Rows are points. The points of each table are mixes of a few directions, plus a little noise. How many directions does each table use, and how many do they share? Where both have some left over, give the other angles between the two spaces (their principal angles), to ten degrees, smallest first.

First (6 x 3)
[[-30   2   0]
 [ 83  -7   4]
 [-23   2  -1]
 [ 78  -8   4]
 [-45   6  -1]
 [-62   7  -2]]
Second (4 x 3)
[[ -5 -26  71]
 [ 22 -12  21]
 [ 19   7 -24]
 [-30  28 -66]]
Directions: first 1, second 2, shared 1

First (8 x 6)
[[-16  -7  14  -5  -2 -36]
 [-37  -6  16   4  -5 -15]
 [  6   4 -30 -42  14  48]
 [ 69  15 -58 -64  24  43]
 [ 35   9 -12  10   2  16]
 [-62 -14  18 -20  -4 -19]
 [ 15   2  42  95 -25 -51]
 [-10  -1   7  17  -6  15]]
Second (7 x 6)
[[  6  -1 -10 -34   8 -12]
 [-27  -5  37 -34  11  44]
 [ 19   9 -15  61 -14  28]
 [ 32   8 -40  11  -3 -12]
 [-16  -2  22  54 -15 -13]
 [-30  -8  40 -86  27  43]
 [ 17  -1 -33  27 -13 -79]]
Directions: first 3, second 3, shared 2; angles 40

First (9 x 9)
[[ 20 -33  81 -36   1 -22  -8  27  70]
 [  2   0 -14  -1   1  11  -3 -10  -7]
 [ 30 -35  46 -44   0   9 -18   1  50]
 [-60  59 -47  76   1 -38  39  22 -67]
 [ 12 -18  38 -21   1  -7  -6   9  34]
 [-15  15  -4  20   0 -14  12   9 -13]
 [ 25  -7 -66 -18  -2  62 -23 -53 -32]
 [-54  49 -19  67   1 -48  39  32 -44]
 [ 39 -29 -14 -42  -1  49 -29 -37  12]]
Second (8 x 9)
[[ 28  50  88  61   1 -81  16  68  68]
 [-28 -34 -71 -77   8  79 -22 -69 -12]
 [-14 -28 -48 -30  -1  43  -7 -35 -40]
 [  5   9  15   9   0 -14   2  11  14]
 [  8  22  34   8   3 -22   0  17  48]
 [ -2   2   0 -11   3   6  -4  -6  15]
 [ 11   3  17  42  -8 -31  14  29 -30]
 [ -8 -25 -36  -1  -7  20   2 -14 -62]]
Directions: first 2, second 2, shared 0; angles 30, 50

First (8 x 12)
[[-10   0  23 -20  22  -6   4  -2 -15 -50   4   1]
 [ 17  10  -2  -6   5 -16   9  -3   6 -21   4   8]
 [ 36  -9 -15  -4 -10   2  17   0   3 -10 -36   0]
 [ 12  -2   3 -13  -9  -8  15   9   7 -10 -15  -3]
 [-39  25   5  73 -24  11 -55 -19  -6  31   9   5]
 [ 26 -30 -11 -12  -8  23  15   6 -11  -4 -51  -9]
 [ 22 -22 -37 -21  39  20  13  -9 -15  20  30   6]
 [-65  28  33   4 -14 -27 -17  20  29  44  57  -8]]
Second (8 x 12)
[[  1  -1  -6   1   3   2   2  -4   4   1   3   2]
 [ -3   6  28  -6 -15  -8  -9  18 -19  -7 -11  -9]
 [  6 -11 -50  10  26  14  15 -32  34  12  20  17]
 [-12  22  95 -20 -49 -28 -30  61 -65 -22 -37 -31]
 [ -2   3  13  -3  -6  -4  -4   8  -9  -3  -5  -4]
 [ -2   4  18  -4  -9  -5  -6  11 -12  -4  -7  -6]
 [  6 -10 -46   9  24  13  14 -29  31  11  18  15]
 [  6 -12 -51  10  27  15  16 -33  35  12  20  17]]
Directions: first 5, second 1, shared 0; angles 40

First (11 x 18)
[[  2 -27  22   7  34  -1  54  13 -48 -40 -12 -25  38 -29 -26   5   5  29]
 [ -3  12   9   3  -4 -13 -36 -20 -18 -34 -10  33  -6   2  -2   5  -9  -6]
 [  5   7  -1   0 -31 -23 -62 -28  -4 -24  -4  54 -36  12  25   1 -18  -7]
 [ -5   9  18   6  10 -12 -24 -20 -36 -53 -16  27   9  -9 -15  10  -8   1]
 [  4  -4  -9  -2 -12   1  -1   4  16  19   7  -2 -12   5  13  -4   0   0]
 [ 20  19 -22 -29 -26 -16 -40   8  33  57   4  46 -30  58  11 -31  -2 -51]
 [ -7  19 -24  -7 -12  23   1  13  59  70  19 -27 -11  18  11  -6  12 -20]
 [ 18 -22 -23 -12 -25   0  17  22  36  57  18 -10 -26  18  30 -18   2   1]
 [-26  17  11  21   8  14 -15 -24  -6 -38  -3 -14   9 -30  -6  27  -1  16]
 [ -5 -12   9   5  28  13  49  16 -15  -6  -2 -38  32 -20 -21   4  10  16]
 [ -5 -16  10   7  28  13  54  17 -17  -8  -1 -42  32 -24 -20   6  10  22]]
Second (11 x 18)
[[-11  11 -10   4  -8  16  -4  -1  31  24  10 -19  -8  -3   9   6   4   0]
 [ -8   7  15  10   2  -8 -23 -20 -23 -43 -10  20   0 -11  -5  13  -8   4]
 [ -5   0  -3  -3  17  17  35  18  12  27   6 -34  19  -3 -13  -2  12  -1]
 [-10  -8  -1  16 -13  12   0 -11   9  -8   9 -20  -8 -25  20  17  -3  27]
 [ -9   9  -5   7 -20   1 -36 -19  15  -6   5  13 -21  -1  21  10  -8  -1]
 [-21  29  -4   7   7  24  -8  -5  26  16   4 -22   9  -3 -10  10   9 -13]
 [-11  16  12   8   2  -2 -30 -21 -15 -36  -8  19   3  -7  -7  11  -5  -2]
 [ -5  14  -8  -5  11  16  14  14  24  38   6 -22  13  13 -12  -8  13 -19]
 [ 49 -20  29 -38  31 -62   6  19 -95 -52 -42  89  26  47 -51 -43 -11 -38]
 [ 21 -40 -31   3 -62  -8  -9   2  46  43  29   0 -63   1  75  -6 -12  30]
 [ 10 -23  11  -5  28   0  56  26 -29  -5  -6 -22  33  -8 -25  -9   8  10]]
Directions: first 4, second 4, shared 4
